Every row gives one point. The points of each table are mixes of a few directions, plus a little noise. Count the directions of each table, and those that both share. Where both have some left over, give the other angles between the two spaces (their principal angles), to ten degrees, smallest first.

First:
[[ 0.24 -0.10 -0.27]
 [ 0.03 -0.34 -0.59]
 [-0.48  0.20  0.56]
 [-0.12  0.70  1.24]
 [ 0.22 -0.18 -0.40]
 [ 0.02 -0.04 -0.08]
 [ 0.11 -0.24 -0.46]]
Second, 6 rows:
[[ 0.50 -0.59  0.15]
 [-0.49  0.13 -0.55]
 [-0.54  0.61 -0.18]
 [-0.34  0.59  0.06]
 [ 0.58 -0.41  0.42]
 [ 0.29 -0.33  0.10]]
Directions: first 2, second 2, shared 1; angles 60

First, 6 rows:
[[ 0.00  0.00  0.00  0.00  0.00  0.00]
 [-0.44  1.02 -0.88  1.13 -1.03  0.26]
 [ 0.22 -0.51  0.44 -0.56  0.52 -0.13]
 [-0.01  0.01 -0.01  0.02 -0.02  0.00]
 [ 0.02 -0.06  0.05 -0.07  0.06 -0.01]
 [ 0.20 -0.47  0.40 -0.52  0.47 -0.12]]
Second:
[[ 0.58  0.45  0.57  0.02  0.18 -0.21]
 [-0.32 -0.26 -0.27  0.03  0.40  0.82]
 [ 0.05  0.20  0.04 -0.07 -0.15 -0.15]
 [ 0.25 -0.17 -0.42 -0.23  0.15  0.05]
 [-0.27  0.37 -0.11 -0.16 -0.55 -0.29]
 [-0.56 -0.96  0.21  0.64  0.41  0.44]
 [ 0.04 -0.10  0.48  0.32  0.46  0.39]
 [ 0.23  0.47 -0.51 -0.54 -0.92 -1.06]]
Directions: first 1, second 4, shared 0; angles 50

First, 7 rows:
[[-0.19 -0.06  0.12 -0.24  0.26 -0.82  0.01  1.32]
 [-0.44 -0.34 -0.34  0.08  0.61 -0.76  0.29  0.94]
 [ 0.02 -0.06 -0.24  0.13  0.43  0.32  0.39 -0.58]
 [-0.08 -0.02 -0.01  0.26 -0.93  0.22 -0.58 -0.51]
 [ 0.45  0.40  0.57 -0.30 -0.64  0.39 -0.41 -0.23]
 [-0.10 -0.13 -0.28  0.23  0.15  0.21  0.17 -0.50]
 [ 0.32  0.21  0.19 -0.15  0.12  0.42  0.15 -0.45]]
Second (10 x 8):
[[ 0.32  0.21  0.15 -0.07 -0.07  0.58  0.06 -0.73]
 [ 0.14  0.09  0.07 -0.03 -0.03  0.25  0.03 -0.32]
 [ 0.06  0.04  0.03 -0.01 -0.01  0.10  0.01 -0.12]
 [-0.66 -0.43 -0.31  0.14  0.14 -1.19 -0.12  1.49]
 [ 0.60  0.38  0.28 -0.12 -0.13  1.07  0.11 -1.34]
 [-0.34 -0.22 -0.16  0.07  0.07 -0.61 -0.06  0.77]
 [ 0.41  0.26  0.19 -0.09 -0.09  0.73  0.07 -0.92]
 [-0.04 -0.02 -0.02  0.01  0.01 -0.06 -0.01  0.08]
 [-0.47 -0.30 -0.22  0.10  0.10 -0.85 -0.09  1.07]
 [-0.01 -0.01 -0.01  0.00  0.00 -0.02  0.00  0.03]]
Directions: first 3, second 1, shared 1

First (11 x 11):
[[ 0.22  0.02  0.96  0.45  0.16 -0.72  0.44 -0.04  0.15  1.10 -0.51]
 [ 0.21  0.28  0.43  0.14  0.05 -0.39  0.23  0.06  0.29  0.42 -0.30]
 [ 0.25  0.30  0.51  0.16 -0.18 -0.40  0.30  0.04  0.13  1.10 -0.10]
 [-0.50 -0.28 -0.22  0.25 -0.24  0.34  0.03 -0.08 -0.05  0.02  0.42]
 [-0.17  0.56  0.68  0.73  0.45 -0.04  0.38 -0.11  0.08 -0.32 -0.59]
 [-0.37  0.81  0.37  0.11 -0.27  0.43 -0.14 -0.12  0.12  0.10 -0.29]
 [ 0.40  0.09 -0.71  0.00  0.29  0.13  0.21  0.17 -0.29 -0.73  0.48]
 [-0.27  0.78 -0.06 -0.18 -0.29  0.58 -0.30 -0.05  0.11 -0.33 -0.09]
 [ 0.54 -1.28 -0.66 -0.66  0.38 -0.12 -0.39 -0.02 -1.00 -0.20  0.31]
 [-0.21 -0.69 -0.57 -0.24 -0.08  0.04 -0.19  0.06  0.24 -0.56  0.34]
 [-0.08 -0.61 -0.76 -0.77 -0.26  0.16 -0.57  0.08  0.22 -0.60  0.31]]
Second (8 x 11):
[[-0.34  0.35  0.13  0.14 -0.14 -0.23 -0.11  0.16 -0.17 -0.05  0.27]
 [-0.64  0.63  0.22  0.25 -0.24 -0.44 -0.16  0.34 -0.33 -0.04  0.45]
 [-0.47  0.35  0.07  0.09 -0.09 -0.31  0.10  0.39 -0.27  0.21  0.07]
 [ 1.32 -1.20 -0.37 -0.43  0.42  0.89  0.13 -0.82  0.70 -0.13 -0.70]
 [-0.20  0.23  0.10  0.11 -0.11 -0.14 -0.13  0.05 -0.09 -0.10  0.23]
 [ 1.02 -1.06 -0.39 -0.44  0.43  0.70  0.36 -0.47  0.50  0.19 -0.86]
 [-0.03  0.19  0.15  0.14 -0.14 -0.04 -0.33 -0.18  0.03 -0.36  0.41]
 [-0.66  0.50  0.10  0.14 -0.14 -0.44  0.13  0.53 -0.38  0.28  0.11]]
Directions: first 6, second 2, shared 0; angles 60, 60
